Each row is a point. Each copy is the shape, with its points in the same order, turned, moved and blurred by noise. Some copies are also mirrored. Which?
(in the rows, 128 means zero)

Shape (6 x 2)
[[132 155]
 [140 147]
 [155 104]
 [ 83 134]
 [ 81 103]
 [157 107]]
Copy 1 (6 x 2)
[[158 142]
 [149 146]
 [113 171]
 [135  89]
 [105  90]
 [108 167]]
Copy 1 is: mirrored
Copy 2 (6 x 2)
[[144  98]
 [146 108]
 [125 152]
 [ 98  80]
 [ 70  98]
 [127 150]]
Copy 2 is: mirrored

Shape (7 x 2)
[[103 111]
 [124  86]
 [102 153]
 [195 110]
 [112 116]
 [157 137]
 [140 126]]
Copy 1 (7 x 2)
[[ 97  90]
 [129  82]
 [ 74 126]
 [177 140]
 [101  98]
 [128 140]
 [119 125]]
Copy 1 is: only turned
Copy 2 (7 x 2)
[[ 91 139]
 [ 94 103]
 [111 173]
 [164  85]
 [100 139]
 [146 127]
 [128 129]]
Copy 2 is: only turned
Copy 3 (7 x 2)
[[135 100]
 [166  99]
 [103 126]
 [195 169]
 [138 109]
 [152 157]
 [148 139]]
Copy 3 is: only turned

Shape (6 x 3)
[[115 107 116]
 [101 157 142]
 [101 166 107]
 [148  98 178]
 [ 87 105  97]
 [117 141 119]]
Copy 1 (6 x 3)
[[160 148 138]
 [103 158 112]
 [126 149  85]
 [113 137 192]
 [176 173 118]
 [133 142 113]]
Copy 1 is: mirrored
Copy 2 (6 x 3)
[[ 90 123 151]
 [141 133 178]
 [119 155 195]
 [132 109  97]
 [ 73 115 179]
 [115 141 166]]
Copy 2 is: only turned
Copy 3 (6 x 3)
[[139 107 108]
 [144 128 162]
 [176 137 146]
 [ 71 118 124]
 [166  87 109]
 [149 130 130]]
Copy 3 is: mirrored
Copy 4 (6 x 3)
[[132 111 155]
 [113 157 122]
 [ 79 146 137]
 [186 114 114]
 [111 122 182]
 [103 125 135]]
Copy 4 is: only turned

Shape (10 x 4)
[[151  89 119 110]
 [122 139  94  90]
 [137 147 111  98]
 [142 161 119 142]
 [130 118 133 130]
 [132  83 140 152]
 [146 151 117 109]
 [166 172 163 100]
 [113 222 138 103]
 [107 131 168 127]]
Copy 1 (10 x 4)
[[132 139 143 167]
 [145 153  82 147]
 [120 150  94 133]
 [110 151 119  91]
 [125 121 133 135]
 [122 106 172 138]
 [107 154 103 129]
 [ 60 146  94 133]
 [ 84 139  46  77]
 [ 94  85 110 118]]
Copy 1 is: mirrored
Copy 2 (10 x 4)
[[188 113 148 122]
 [129  89 141 111]
 [125 105 152 118]
 [111 152 142 116]
 [156 133 125 135]
 [188 148 108 139]
 [127 123 157 122]
 [117 134 187 164]
 [ 47 121 157 148]
 [135 131 111 169]]
Copy 2 is: only turned
Copy 3 (10 x 4)
[[144  82 124 157]
 [172 131 105 159]
 [156 127 122 164]
 [151 140 162 134]
 [136 110 128 132]
 [114  68 127 109]
 [153 138 142 164]
 [104 153 152 185]
 [145 214 144 162]
 [ 94 134 118 122]]
Copy 3 is: mirrored
Copy 4 (10 x 4)
[[103  91 156 109]
 [110 156 174 107]
 [130 145 164 112]
 [150 154 115 114]
 [120 118 129 133]
 [101  80 106 132]
 [140 145 153 118]
 [182 138 155 152]
 [168 209 147 153]
 [124 127 125 174]]
Copy 4 is: only turned

Shape (9 x 4)
[[103 127 170 149]
 [138 127 114 119]
 [ 77 154 155 155]
 [120 140 123  99]
 [129  97 127 133]
 [120 123 153 148]
 [138 126 103 175]
 [185 145  60 129]
 [155 174 125 105]]
Copy 1 (9 x 4)
[[133 130 175  99]
 [132 141 118 137]
 [147 167 193  98]
 [157 158 113 113]
 [111 122 130 125]
 [129 127 160 115]
 [121 139 152 176]
 [160 137  83 199]
 [186 137 108 131]]
Copy 1 is: only turned
Copy 2 (9 x 4)
[[153 174 137 128]
 [118 117 117 116]
 [123 199 148 123]
 [109 137  97 120]
 [138 117 139 138]
 [147 151 140 122]
 [118 117 173 100]
 [ 86  68 127  69]
 [113 134  90  74]]
Copy 2 is: mirrored
Copy 3 (9 x 4)
[[135  82 106 130]
 [120 146 117 146]
 [159  72 136 134]
 [124 141 136 121]
 [142 136  86 150]
 [130 101 103 142]
 [143 125 111 199]
 [106 189 142 204]
 [ 87 142 159 142]]
Copy 3 is: mirrored

Shape (10 x 6)
[[123 178 153 153  95 116]
 [122 112 160 131  79 159]
 [163 137 123 111  98 134]
 [145 144  91 132 133 153]
 [126 126 165 174  94 175]
 [116 124 117 142 134 124]
 [153 142 104 150 178 128]
 [162 101 142 138 166  88]
 [133 136 134 185 101 130]
 [164  86 186 138 159 122]]
Copy 1 (10 x 6)
[[ 80 162 116 118  94  68]
 [ 77 138 157  86 120 122]
 [ 87 175 133 129  90 142]
 [108 187 112 146 137 136]
 [ 83 161 169  90 147  89]
 [110 141 122 149 132 115]
 [146 184 124 176 133 111]
 [145 137 162 182  94 117]
 [ 75 162 150 143 135  80]
 [156 135 196 138  98 113]]
Copy 1 is: only turned
Copy 2 (10 x 6)
[[ 85 181 142 144 133 105]
 [150 183 133  97 115 107]
 [125 136 133 137  87 105]
 [ 95 113 100 113  99 120]
 [124 204 107  95 125 137]
 [108 124 128 108 141 128]
 [ 92  98  91 139 131 153]
 [140 102 137 157 147 163]
 [ 93 173 136 113 124 154]
 [179 138 113 152 153 166]]
Copy 2 is: only turned
Copy 3 (10 x 6)
[[106 169 162 154 105 155]
 [113 131 131 106 125 190]
 [126 174 126  93 124 139]
 [123 148 104 106  94 101]
 [128 125 125 124  84 198]
 [126 119 130 130 123 119]
 [160 142 102 145  96  88]
 [193 129 139 133 150 108]
 [129 129 162 131  85 147]
 [203 124 117 129 158 162]]
Copy 3 is: only turned

Shape (14 x 8)
[[141 106 167 138 105 148 129 106]
 [113 137  92 115 121 147 165 114]
 [146 136  55  84 148 125 111 105]
 [157 121 138 142 103  96 171 108]
 [132  57 132 180 162 124 168 110]
 [ 92 127 161 139 108 119 135 104]
 [105 102 120 128 159 133 127 142]
 [101 133 128 122 129 104 167 101]
 [142 153 104 159 151 108 144 200]
 [ 68 101 139 156 126 139 130 145]
 [ 84 116 182 141 124 180  95  87]
 [115 170 165 105  99 140 142  80]
 [119 117 140 123 162 128 146 116]
 [147 120 100 164 154 103 159  93]]
Copy 1 (14 x 8)
[[126 128 131 164 110 133 131  85]
 [110 111 133 141 155 165 159 148]
 [ 86 105 127  92 114 166 115 178]
 [118 121 138 153  98 111 183 124]
 [ 69 135 180 191 128  97 133 131]
 [106 117 111 150 143 131 161  80]
 [ 85 107 146 135 160 116 105 127]
 [100 106 150 128 147 139 176 118]
 [119 143  99 119 169  67 135 170]
 [ 88 107 118 172 187 116 129  94]
 [101 139 127 164 154 170 111  41]
 [142 120 119 120 132 178 169  79]
 [107 123 166 129 150 123 139 116]
 [ 67 148 148 130 116 128 163 149]]
Copy 1 is: mirrored
Copy 2 (14 x 8)
[[139 149 136 106  91 153 127 100]
 [129 141 112 135 173 158 135 138]
 [120 143  96 119 163 119  89 191]
 [160 152 112  73 143 134 152 108]
 [231 135 111 115 120 168 104 109]
 [131 125 101 121 118 132 130  68]
 [162  98 123 145 132 134 102 131]
 [140 119  90 112 165 145 125  96]
 [185 121 154 140 172  73 146 142]
 [167 100 108 173 115 141 133  93]
 [115 133 130 157  76 156  90  68]
 [ 83 143 121 103 140 139 124  72]
 [156 115 129 119 141 146  95 109]
 [186 161  95  99 166 132 102 123]]
Copy 2 is: only turned
Copy 3 (14 x 8)
[[116 118  91 141 105 151 164 128]
 [105 108 124 149 181 114 132 116]
 [139 145 109  90 188  88  97 108]
 [104 158 120 158 133 159 141  89]
 [119  72 117 159  95 157 100  72]
 [147 117 117 164 131 145 175 127]
 [145  96 138 135 131 116 117 120]
 [136 118 140 153 158 121 162  85]
 [133 144 181 139 142 160  80 148]
 [162  80 133 176 119 124 132 149]
 [162  62  72 134 127 155 186 161]
 [121 128 109 135 168 150 209 128]
 [135  98 139 119 135 142 141 109]
 [128 114 125 138 157 162 103  66]]
Copy 3 is: mirrored

Shape (13 x 9)
[[106 140 151 124 172 152 152 136 137]
 [108 143 170 108 123 142  64  87 141]
 [126 141 174 138 146 115 146 115 139]
 [118 147 163 134 156 130 172  89 129]
 [132 126  80 168  91 168 117 142  91]
 [138 104  95 163 142 152 125 108  73]
 [169 138  77 181 128 183 125  96 114]
 [119 144 153 104 121 139  95 127 132]
 [132 130 155 104 145 104 174 111 148]
 [113 105 152 128 136 131  89 122 166]
 [ 81 119 170 111 130 136 172  91 158]
 [113 162 156 174 150 112 135  98 140]
 [122 136  50 147 133 145 120 117 102]]
Copy 1 (13 x 9)
[[134 153 130 102  85 117  99 130 175]
 [191 131 124 120 126 180 112  76 159]
 [166 133 151 118 105  98 103 123 154]
 [150 109 159 113 107 102  88 135 174]
 [ 72 102  87 169 114 137 152 104 123]
 [ 75  97 132 119 139 136 113 125 110]
 [ 62 103 125 184 139 137  90 107 152]
 [170 142 112 131  99 158 121 112 148]
 [167 135 165 130 112 105 117 168 164]
 [159 168 147 121 128 152 141  93 155]
 [160 121 173  97  86 128 139 126 203]
 [156 117 132 119 131  81 101  95 172]
 [ 79 112  85 145 156 140 135 142 152]]
Copy 1 is: mirrored
Copy 2 (13 x 9)
[[134 129 102  93 133 164 149 156 129]
 [144 111 135  87 108 144  56 105 146]
 [113 147 109  95 145 142 121 132  97]
 [117 135  74  98 136 157 127 133  84]
 [168 121  88 184 179  97 122 125 172]
 [180 133  71 148 148  98 108 166 124]
 [170 162  37 140 170  97 102 126 169]
 [136 130 138 109 119 138 107 120 152]
 [118 150 104  99 113 140 162 111  81]
 [158 129 136  66 140 116 116 111 135]
 [144 106 101  82 133 175 140  97  86]
 [ 94 121  89  81 160 123 106 130 111]
 [157 113  65 145 139  87 137 136 169]]
Copy 2 is: only turned
Copy 3 (13 x 9)
[[155 128 148 120 131 173 103 130  98]
 [115 153 163 164 166 163 153  83 137]
 [150 117 161 143 124 135 123 122 107]
 [138 110 186 145 131 139 105 142  87]
 [ 90 173 124  93 109 153 113 171 178]
 [ 98 195 159 112 111 130  82 162 132]
 [ 78 163 165  61 130 122 120 163 149]
 [128 145 127 153 150 156 141 111 131]
 [134 104 135 154 124 117 114 130  85]
 [127 146 140 135 127 147 116  65 135]
 [119  85 169 167 117 169  96 112  95]
 [144 137 190 126  97 135 142 124 112]
 [ 79 187 122  91  93 151 123 156 118]]
Copy 3 is: only turned

Shape (12 x 9)
[[118 147 122 133 104 149 155 137  85]
 [165 131 130 109 142 109  71  97 109]
 [ 86 147 137 141 110 163 135 109 123]
 [141 174 140 170 173 119  86 112  75]
 [ 71 129 126 113 118 130 135 124  96]
 [ 96 104  87 139 121 148 174 128 107]
 [103 119 145  86  90  75 121 126 162]
 [115 115 122 107 101 113  94 150 142]
 [ 98 166  97 144 112 150 143 100  93]
 [169 106 143 143 148 111 119  92  89]
 [ 97 114 122 104 113 153 158 111 104]
 [100 199 120 144 180 153 142 148 102]]
Copy 1 (12 x 9)
[[ 80 146  97 165 157 107 143 135 139]
 [154 155 128 108  90  96 142 123 160]
 [ 89 125 122 169 133 135 160 170 120]
 [142 156 136 184  96 117 121 132 203]
 [ 99 135  91 175 113  91 159 148 108]
 [111 134 109 185 179  95 155 123  91]
 [113  87  93 101  95  88 118 147  86]
 [125 143 102 115 107 106 114 157  93]
 [112 132 102 179 156 101 168 169 153]
 [128 144 161 138 115  87 141  91 160]
 [ 89 134 104 157 142 103 183 132 101]
 [129 130  75 212 127 157 139 132 169]]
Copy 1 is: only turned
Copy 2 (12 x 9)
[[143 140 120 167 154 150 149 145 147]
 [111 119 131  97 161 132 185  96  76]
 [133 143 157 156 118 155 145 168 117]
 [189 115 148 138 156 133 205 109  79]
 [141 167 159 136 159 152 132 156 137]
 [139 119 153 148 154 142  97 142 162]
 [ 96 179 122  59 129 147 149 145 148]
 [103 174 142 103 127 124 146 111 135]
 [134 114 158 166 152 133 159 174 136]
 [139  96 127 107 157 175 160  94 101]
 [114 142 142 149 155 161 112 158 132]
 [204 136 132 161 144  93 149 165  97]]
Copy 2 is: mirrored
Copy 3 (12 x 9)
[[123 143 154 105 107 110 154  89 140]
 [160 119 123 122 183 107 164 136 100]
 [ 99 149 103 119 117  88 144 108 153]
 [120 171 144 113 204 112 136  90  99]
 [116 158 115 129 107 116 188 111 157]
 [104 158 153  90  92 127 157 133 182]
 [138 103 104 199 116 123 187 149 141]
 [165 125 104 154 114 134 153 132 149]
 [ 96 145 137  98 138 106 159  82 169]
 [149 149 165 115 163  88 153 148  97]
 [110 134 126 101  95  96 179 128 146]
 [ 55 156 127 110 138 151 135  72 115]]
Copy 3 is: mirrored
Copy 4 (12 x 9)
[[118 104 117 108 138 124 110 149  90]
 [129 153 185 133 108 162 168 151 138]
 [112 111 121 135 116 128  78 123 127]
 [ 79 157 142 151  87 136 173 125  91]
 [101 121 117 125 137 172  83 152 113]
 [ 92  91  96 117 167 128 102 168 137]
 [152 180 144  82 152 180  84 145 156]
 [144 136 134  99 146 182 123 122 151]
 [120 114  99 154 119 120 107 161 108]
 [ 83 140 177 104 108 129 159 172 131]
 [110  97 137 121 151 143  80 165 124]
 [ 87 142 114 174 158 122 125 105  70]]
Copy 4 is: only turned
